Every row gives one point. To make a cloud, some directions were put in groups of two or more. Within a group, all points are equally far from the middle, so they leave a hole (a ring in 2 directions, a hollow ball in 3). The other directions are filled evenly. Then the cloud was stretched, turned, moved and blurred a little. Count the holes, and give their numbers of directions, smallest first.
In the rows, 128 means zero.

Cloud (19 x 3):
[[136  78 125]
 [104  91 126]
 [ 74  80 169]
 [173 162 120]
 [ 93  62 126]
 [ 91  81  69]
 [158  73  82]
 [ 55 120 135]
 [ 93 161 202]
 [ 32  84  69]
 [142 148 127]
 [ 54  78  62]
 [ 80 171 147]
 [175  49 150]
 [ 98 101 172]
 [149 175 129]
 [162 104 119]
 [142  60 153]
 [142 104  75]]
Holes: 0

Cloud, 27 rows:
[[ 84 149 198 110]
 [143 101 180  80]
 [ 39 132  86 143]
 [ 93  96  50 141]
 [148  88  87  84]
 [124  89 160 197]
 [ 98 149 204 137]
 [ 59 188  99 141]
 [181 106 126 189]
 [199 120 123 115]
 [ 92 208 141 138]
 [ 67  80 154 177]
 [168  69 155 159]
 [181 115 132  84]
 [165  65 121 100]
 [126 144  78  74]
 [ 95  98 160 199]
 [149 165  68 181]
 [196  90 119 126]
 [168  64 153 148]
 [164 123 167 187]
 [188 141  83 120]
 [ 54  96  82 111]
 [ 59  69 130 165]
 [108  68  75 174]
 [164 130 138  70]
 [ 66  86 122 191]]
Holes: 1 (4)

Cloud:
[[149 136  57 128  28  99]
 [146 113 179 164  65 158]
 [142 141  86 186  61 118]
 [ 70 163  96 119 101  74]
 [138 142  60 151  77  90]
 [213 138 151 132  97 173]
 [194 142 170 115  43 128]
 [120  56 103 119 114 202]
 [157 100 190  66 108 185]
 [196 119 169 100  82  89]
 [168  93 176  80  65  70]
 [162  74 184  73 107 107]
 [128 117 223  83 118 125]
 [ 70 133 148 166 176 139]
 [109 141 202 129  59 172]
 [ 92 163 150  46  47  95]
 [128 147  63 125 141 104]
 [165 160 113 189  87 153]
 [104 156 182  45  41 108]
 [ 96 180 155 180 175 108]
 [ 71 188 127 169 108 109]
 [206  81 132  82 109 143]
 [164  87  69 158 137 124]
 [104 134 130  50  88 140]
 [174 171 148  99  87  36]
 [123 153  70 112 133  97]
 [ 87 154 139  56  74  86]
 [121  85 123  66  36 147]
 [117  52 128 132 107  94]
 [104 109 193 179  59  83]
 [195 115 142  83  54 106]
 [ 95 119 160 152  77 196]
 [156 127  50 142  77 124]
 [150  95 137  51  20 156]
 [183 121 119 100 130  53]
 [203 100 144  98 136  84]
 [103  85 159  69  67  80]
 [114  74 145 175 101 126]
 [143 141 131 208 144  78]
 [139  65 154  69  98 114]
 [131  76 106 156  77 101]
 [138 206 137 163 121 149]
 [159 190 165 156 154  95]
 [ 87 185  69 136  63  96]
 [158  84 194  77  88  80]
 [159 143 182 179  79  76]
 [139  98 149 164  79 212]
 [126 113 226 122 135 149]
 [ 94 166  73 143 118 112]
 [134 178  58  91  54 107]
 [136 175 183  94 175 118]
 [ 79 117 133 149 124 192]
 [200  72  98  86 109 157]
 [ 97 129 219 144 149 138]]
Holes: 2 (2, 2)

Cloud:
[[ 88  80  64  76 120 187  85 138]
 [121 137 135 120 174 213 214 163]
 [116 133 162  96 125 106 190 221]
 [ 63 153  90 123 195 136  86  76]
 [154  89 150 197 115 138 136 135]
 [112 196 137  14 123 152 123 130]
 [ 91 179 160 177 180 157 198 104]
 [156 111 107   8 161 128 127 151]
 [128 135  42  92 183 130 149 174]
 [166 131 100 135 199 184 188 100]
 [167 118 128 131 123 218 139  95]
 [ 86 138 182 162 182 166 150  66]
 [ 31 127  87 102 134 124  99  81]
 [121 169 141  22 172 125  83  73]
 [ 83 152 120 105 146 123 158  18]
 [151  66 154 119 145 195 113 102]
 [113  99  80  56 118  76 139  84]
 [154 115 108  41 145 107 169  70]
 [109 105 101 192 137 146  73 142]
 [144  88 106  70  68 134  75 143]
 [149 120 117 184 199 198 147 124]
 [130 106 109  67  82 114 118 212]
 [ 97 172 122 129 132 185  63 193]
 [105 200 117 102 235 167 145 108]
 [ 46 117  61  62 112 129 113 104]
 [168  82 172 105 109  83 164 141]
 [ 99 170 123  41 199  78 153 140]
 [124  70 115 121 209 172 152  90]
 [134 106  98 111 157 208  62  80]
 [100 150  95  18  97 112 138 162]
 [156 199  97 159 199 127 147 128]
 [125  83  81  70 165 174  53 136]
 [124 130 217  98 136 130 187 107]
 [ 66  98 156 106 227 170 164 139]
 [103  46 145  83 135 100 110 151]
 [138 217 113  58 120 146  80 176]
 [148 115 148  57  87 155 166 103]
 [174 141 211  90 186 145  81 148]
 [106 203 130 135 107 186 138  72]
 [108 127  51  71  92  82 147 131]
 [101 177 177 107 149 135 183 208]
 [130  97  69  69 174 156 136  63]
 [129 113 122 109 192 122  48  87]
 [ 38 114 129 152 110 122 133 103]
 [112 133  63 183 151 183  99 114]
 [129 123 101  20 148 163 156  72]
 [145  68 183 112 124 159 160 116]
 [124 218 106 132 200 141 164  81]
 [197 197  87 100 162 130 151 167]
 [ 92 136 151  49 177 125  47 130]
 [195 153 103  74 164 190 147  97]
 [ 67  92  93 110 141 117 154  47]
 [156 183  63 134  97 194 126 144]
 [149 118 119  91 134  88  42  92]
 [117 195 145  43 211 123 152 155]
 [188 173  67 106 121  90 144 122]
 [131 147 104  66 152 107  41  77]
 [150 169  75 125 155  73  94 148]
 [137  83 150 180 168 140 199 133]
 [129  66 128 102 141 153  58 190]
 [129 141  35  88  99  99 151 139]
 [136 140  85  70 107 217 143 158]
 [150 130 166 179 181 178 111 199]
 [194 124 155 108 150 203 154 111]
 [154 123 142 115 183 149 229  94]
 [134 210 134  79 185  90 182  85]
 [ 69 119 140 113 178  68 132  83]
 [ 70 122 145 140 218 162 193  84]
 [125 159 114  74 110 107 206  63]
 [124 150 105 135 162 184  80  39]
 [154 184 166 107 109  59 125  95]
 [181 190 144 105 170 159 130  52]
 [ 61  97 145  88  84 130 114  96]
 [ 78 125 101 100 134  46 166 127]
 [126 162 198  49 180  95 138 166]
 [125  90 112  82 190 110 137 208]
 [150 133  97  67 144 147 193  59]
 [172 211 128 160 165 174 156 172]
 [198 177 160  59 148 159  88 182]
 [ 78 116 153 146 178  75 187 110]
 [140 149 201  90 148  81 123  72]
 [ 94 210  82 154 150 179 133  81]
 [197 162 143  41 119 137  66 147]
 [105 101 208  52 155 144 136 129]
 [122  61 146 143 124 198 106 156]]
Holes: 2 (2, 6)

Cloud, 102 rows:
[[ 72 146  85  92 179 122  67 196 108]
 [108  94 168  83 139 195 151 197 102]
 [168 147 167 184 113 163  98  65  95]
 [ 49 218 113 150 149 177 131  77 148]
 [130 138 161 175  47  95  94  73 161]
 [144 137  50 119  94 217 102 141 102]
 [164 133 106  94 220 158 113 221  72]
 [134 241 104  72 144 181  94 123 112]
 [ 93 159 203 161 154 191  93 115  93]
 [132 130 146 128  74 140 131 139 206]
 [ 65 109 128 121 133 152 161 110 210]
 [136  83 156  90 106 213 129 152 109]
 [ 63 228 133 137 166 181  99 115 162]
 [182  92 152 166 146  90 162 146 148]
 [162 234 100 127 188 140 158 104  95]
 [ 95 127 110 169 215 137 111 181 189]
 [ 94 173 123 212 123 126  20  84 141]
 [105 142 127 150  93 145  65  19 194]
 [100 186 163  82  94 101  60 138 149]
 [156 124  51 140 185 171  85 122  94]
 [100  90 121 201 139 169  97 173 173]
 [167 132 100  42 151 149 178 181  99]
 [145 125  38 120 158 159 108 106 184]
 [ 86 170 155  88 180 142 141  81 188]
 [104 188 164 205 191 137 152 103 162]
 [ 61 172  99 187  80 150  54 129 129]
 [124 112  57 187 157 103  78 172 153]
 [108 144  94  84 188 151 116 115  51]
 [ 73 155 193 156 194 135 130 152 166]
 [138 117  81 163 205  83 154 141 178]
 [134 103  91 119 215  63 129 129 114]
 [ 84 234 103 125 114 211 131 170 125]
 [116 132 214 129 134 132 175 132 134]
 [176 109 104 100 162 159  84 210  73]
 [ 42 200 136  63 127  95 103 107 124]
 [115 124 195 131 223 142 125 137 120]
 [ 78 163  34 107 118 175 114 126 159]
 [156 116 151  83 154 116 129 223 138]
 [104 143 163 157 147 121  59  23 119]
 [ 98 158 146 208 111  73 123 142  90]
 [123 154  56  47 186 157 112 158 135]
 [129 150 217 104 139 145 106 179 108]
 [119 164 139 148 129  80  60 129  68]
 [137 189  54 134  96 232 105 121  94]
 [179 118  75  96 124 115 143 158 172]
 [135 161 109 158  95 146  93  51  77]
 [ 58 218 152 126 202 113  99 113 157]
 [118 166  86 152 211 182 202 134  74]
 [145 168  90 132 185 203 109 129  28]
 [ 54 109 108  92 168 192 151 122 111]
 [ 78 202 144 212 104 167 126 156 138]
 [146  69  96 129 130 125 117  94  89]
 [ 91  93 114 122 169 143 199  99 115]
 [150 152  93 208 139 180  94 154  47]
 [161 195 106  88 184 141 171 151  41]
 [ 24 124  62 123 164 170  95  89 146]
 [125 158  58 109 202 176 162 162 171]
 [ 64 145 163 150 131 153  25 121 181]
 [128 205 142 170 128 219  65 161 152]
 [104 155 160 159  76 147 134  59  87]
 [115 126  47 136 100 177 129 150 176]
 [103 165  72 120 207  72 150 105 103]
 [112 128  97  62 170 110 176 151 166]
 [111 191 111 134 168 117  48  48 108]
 [ 57 123 130  83 156 100 130 164  76]
 [ 60  83 131 155 102 118 145 121 215]
 [145 149 167 132  52 120 120 104 165]
 [ 89 146  60 136 225 114  73 147 113]
 [ 92 162 171 127 122 114  48 170 183]
 [136 144 118 161 117 160  60  41 187]
 [113 143 121 152 148 156 215 131  55]
 [ 45 128 100 184 171  98 175  96 113]
 [118  58 138 148  90  64  93 141 174]
 [145 231  72 162 192 134 103 104 117]
 [125 136  84 152 248 154 134 178 114]
 [115 104 159 204 142 173 144 185 167]
 [172 179 164  77 167 159 139  89 121]
 [ 65 188 147 117 175 167  73 113 193]
 [ 82 128 120  92 199 169 165 151  61]
 [110 137  90 114 230  92 119 172  95]
 [149 137 143  79 166  96  90  62 164]
 [175 214 102 161 167 166  81  77 129]
 [153 176 128  92 151 147 120  56 176]
 [ 97 188 172 189 179  95 160  94 132]
 [ 86 175  50 141 102 200 151 107 135]
 [114 169  68  62 207 167 158 180 127]
 [165 153 121 193 124 131 121 132  38]
 [ 79 151 175 148  52 144 115  84 168]
 [102 155  29 148 179 143  67  93 126]
 [103 113  78 161 131  91 196 111 141]
 [158 213  86 141 148  79  69 103 132]
 [133 160 132 177  87  96  21  99 165]
 [ 67 210 158 158 158 128 173 109 138]
 [131  90 187 108 168 156 182 183  97]
 [197 166 156 138 204 175  88 113 105]
 [137 175  49  97  93 100 128 147 135]
 [ 51 101 117 129 173 167  93 153  80]
 [ 92  96  63 194 119 140  86 150 178]
 [139 217 123 200  92 178 124 153 173]
 [167 239 105 142 198 127 144 126 103]
 [117 224 154 118 197 180 155 115 146]
 [ 95 137 116 108 120  48  82 142  78]]
Holes: 2 (2, 6)

Cloud (98 x 9):
[[131 170 106 127 202 107  40 174 174]
 [102 109 141 123 114 203 197  79 144]
 [ 50 166 104  79 108 143  72 110 105]
 [121 172  67 161 175 108  39 137 193]
 [135 133 107  79 190 149 188 103 120]
 [124 186 122 129 145  66 130 197  52]
 [136  86  82 204 138 120  89 106  92]
 [ 77 176 152 144  52 127 120 132  92]
 [165 127 171  93 146  79 202  91 184]
 [134 135  47 119 101 164 124 137 101]
 [ 46 140  98 140  87 196 158  77 123]
 [ 90 148  89 157 109 205 125 203 146]
 [140 112 249 155 101 140 141 162 113]
 [167 171  25 148 153 118 141 137 160]
 [113 161  81 194 116 107 111 103 190]
 [144 134 106  70 105 229 112 173 136]
 [107  77 162 139 160 206  81 135 184]
 [145  89 157  75  89 135 102 132 194]
 [126 192 116 117 100 120 133 154  59]
 [131 131 153  85 109 168 211 142  97]
 [152 174 115 120 149  42 115 144 115]
 [117 130  67 152 155 223 142 104 181]
 [ 34 101 170 102 115 143 174 177 126]
 [171 148 156 118 112 118 190  89 135]
 [123  73 208 193 122 142 120 150 109]
 [123 153  90 165  97 152 205  78  77]
 [ 83 137 211 127 111  67 142 125 126]
 [ 98 140 154  93 199 156 130 226 179]
 [153 156  97  91 147 108 117 102 107]
 [139  46 181 132  85 135 162 120 125]
 [172  74 136 133 117  95  69 213 144]
 [ 95  87 185 141 149  71  90 136  88]
 [146 158 133 124 129 104  57 104 140]
 [ 85 149 143 151 136 171  49  95 173]
 [156 166 122  47 137 121  82 173 145]
 [135 134 184 110 168  71 102  95 103]
 [ 69 131 150  60 109 161 124 111 167]
 [164 185  91  79  90 153 111 190 191]
 [ 87 134 118 152 149  86 139 196  42]
 [ 87 152 141 145 141 114  34 108 115]
 [169  77 112  86 129 164 101 109 107]
 [139 196  86 138 153 117  69 120 180]
 [141 156 110 200 131  93  88 176 162]
 [144  86  86 121 136 120  60 137  86]
 [118  97 190 133 118 148 180 193 190]
 [100 179  57 132 154 136 171 202 116]
 [156 142 158 175  91 158 136 129 157]
 [174 101 174 161 206  56 135 145 127]
 [ 76 105 137 102 186  95  91  82  80]
 [175 123 156 132 126 184 101  97 151]
 [105 131 171 106 124 111  87  52  90]
 [179  57 125 159 150  86 164 158 173]
 [133 147 198 113 195 135 188  83 147]
 [ 85  88  91  75 101 159 156 197 119]
 [ 72  91 100 115 168 203 105 174  98]
 [ 70 194  97 161 122  86 167 119 147]
 [162 101 180 129  57  80 103 185  90]
 [134 120  75 115 122 117 111  67  82]
 [ 62 171  96  94 125  94  64 177 178]
 [ 96 170 142 156 172 169  90  86 158]
 [173  97 124 156  93  43 143 183 133]
 [ 97  79 150 186  88  99 171 187 120]
 [154 184 104 166 121 147 112 173 190]
 [ 59 158  67 112 125 168 156  76 167]
 [108 110  48 115 204 176 112 113 114]
 [148  95 139 185 148 180 129 145 162]
 [190  87 149 132 106 108 171 154  94]
 [149 113  70 159 150  54 215 169 133]
 [ 38 113  85  88 160 165 150 123 104]
 [162 171  95 141 114 149 138  98 180]
 [136 194 148  74  94  96 128 182 152]
 [144 142  75 134 150  41 116 192 126]
 [157 190  80 160 142  74 117 188 120]
 [ 45 110  51 132 130 133 134  89 127]
 [ 92 146 229 169  80 158 125 156 102]
 [ 54  84 135 124 115 107  54 116 110]
 [ 58 156 114  81 210 132 107 106 194]
 [173 142  63 120  99 179 106 152 150]
 [165 165  79 138 197  95  45 135 171]
 [166 148 173  78 123  81 113 157 143]
 [ 54 175  37 105 133 163 119 195 199]
 [ 95 113 127  49 110 113 158 173 100]
 [ 58 125 233 110  98 112 171 176 127]
 [100 170 177 172 140 172 135 151 119]
 [120 131  52 162  90 153  78 146  88]
 [103 143  42 118 139 213 148 112 141]
 [ 60  99 160 102 172 121  98 185  86]
 [161 121 114 151 193 116 172 211 143]
 [146  99  93  77 159 208 122 155 135]
 [ 98 112 157 153 185  61 121 185 142]
 [123 188 125 143 105  87 119 116  97]
 [122 101  52 128  85 150 160 135 201]
 [ 53 173 149  72 165 144  70 179 160]
 [ 60 134  98 122 158  84 155  77  62]
 [181 177 129 114 140 128 203 223 114]
 [ 74 101 229 139 151 165 161 154 104]
 [119 100 122 105  28 125 132 175 124]
 [106  99 166 209  64 110 146 116 126]]
Holes: 1 (6)

Cloud:
[[102 154 167 157 121 119  60  89 120]
 [121 192 128 149  77 171 142 179  82]
 [107 169 101 153 222 129  61 166 128]
 [124 163 134 142  94 223  96 204 154]
 [107 114 159 144 168 130 132 150  29]
 [128 146 116 150 235 163  91 146 137]
 [124  73 171  90  49 153 111 167 152]
 [138 166 199 130 154  67 137 138 222]
 [147 194  67 134 117  88 112 135  94]
 [ 74 164 164  27 103 183 131 120 230]
 [183 103 128 166 171 120  49 181 161]
 [116  78 115 132 111  29 174 141 105]
 [142 148 110 151  38 105 109 170 112]
 [ 83  92 202 110 132 138 129 195 104]
 [103 106 164  81  84  81 182 204 147]
 [ 65  96 127 157 132  84 176 147 219]
 [169 126 207 131 114 101  76 162 198]
 [164 208 192 120 157  78 106 111 132]
 [ 90 159 106 129 108 218 112  83 199]
 [147 101 102 131  63 163 112 169  74]
 [119 108 175 135 137  89  78  85  84]
 [ 75 104 123 141 125 103  71 194 212]
 [173 180 180 155 168 150  93 197 171]
 [  9 120 152 102 102 141 173 141 174]
 [ 94 191 177 199 137 161 149 175 115]
 [119  55 101 193 135  95  93 132  77]
 [174 181 182 156 202 111 153 118 172]
 [112 155 137 181 205  54 152 174 161]
 [ 73 155  76 114  96 129 189 175  83]
 [ 76  98 129 163 108  89  62 136 108]
 [183  99 179 127 121  79  54 177 154]
 [155 173 127  98  82  68 114  83 126]
 [202 131 149 125 129 163 152 131 180]
 [207 122 174 140 162  85 133 107 189]
 [ 93 163 179  88 179 102  57 103 137]
 [139 164 106 157 103 107 156  58 200]
 [ 85 170 183 112  94 204 100  94 182]
 [106 197 150 126 146 173 208 180 134]
 [173 198 104 169  90 112  89 147 156]
 [ 58 214 149 152 152  93 149 166 143]
 [187  73 167 104 145 110  91  84 138]
 [109 132 108 146 147 100 208 169  65]
 [130 181 167 160 154 149 167 215 171]
 [152 127 101 135 129 207  99  93 165]
 [ 56 149  97 129  38 141 203 134 140]
 [ 98  94 103 159 146  38 110 153 200]
 [103 199 131 164 127  77 139 148  71]
 [102 179 124  93 119 234  94 137 214]
 [ 75 129 133 104 106  65 187 109  93]
 [ 88 177 132  45 182 120 122 119  96]
 [141 107  85  86 196 101 102 173 158]
 [177 169 213 158 187  89 107 117 174]
 [179  67 170 108 117  65 168 120 133]
 [190  71 113 183 128  69 102 175  98]
 [135 144 108 214  84  76 112 182 147]
 [ 49 191 112 114  60 128 173 136 117]
 [124  90 155 147 167 108 105  53 106]
 [122 223 186 152 174 101 137 166 142]
 [ 81 189  80 122  47 145 118 164 207]
 [ 73 156 178 154  94 200 129  90 162]
 [140 163 147 205 209  58 143 171 123]
 [ 72 152 139  62 177  88 140 192 102]
 [104 223  93 154 128  86 107 106 129]
 [ 84 183 156 218  90 148 171 132 134]
 [ 81 163 122 141  39  81 129 129 186]
 [ 94 187 129  64  71 104  85 108 205]
 [ 89 124  60 165  98 116 114  94 206]
 [ 51 109 129 181  76 188 123 176 145]
 [ 66 108 141 228 122 149 115 117 159]
 [153  99 184 171 212  65 110 143  69]
 [130 150 153  91 201  50  92 146 204]
 [ 89 153 135  63  47 129 126 150 247]
 [ 19 204 146 108 115 136 149 128 157]
 [ 97 106  99 158 155  15 125 166 124]
 [ 63 168 171  97  63 103 182 114 151]
 [ 80 105 184 159  89 176 173  98 129]
 [ 81  93 143 106  80 102  68 121 132]
 [ 79 127  72 165 119 106 206 118 100]
 [124  86 145  79 119  66 188 105 173]
 [165  63 154 201 160 103 115 166 165]
 [ 73  94 135 189 111 104  68 145 174]
 [130  82 108 144  56 104 189 163  99]
 [ 33  97  93 119  70 140 187 170 169]
 [118 204 132 197  86 185 135 152 137]
 [174 187 139  40  98 118 122 172 137]
 [140 177 101 101 209 131  77 124 184]
 [ 71  71 111 142 152 144 142 160  68]
 [129 164 139  94 221  93 123 100 190]
 [ 46  76  90 138 141 141 166 153 114]
 [105 116  66 173 109 188  99 116 180]
 [143 138 129 157 127 194 143  67 107]
 [ 60 196 117 102 166  95 107 134  94]
 [170 157 137 139 224 140  67 127  89]
 [103  73 168 196 191  97 104 136 161]
 [116 130 111 205 106 190 185 150  94]
 [129 105  83 126 112 220 118 151 153]
 [ 49 195  82  88  68 204 123 153 160]
 [140 108 116 187  93 103 185  71  96]
 [ 67 143 123 124 183 156 145 201 204]
 [ 61 156 170 161 198 166 124 104 174]
 [150 173 141 105 215 135  40 126 118]
 [150 196 149  98 193  68 134 143  87]
 [144 143 114  51 110 166  43 170 131]]
Holes: 3 (2, 3, 4)
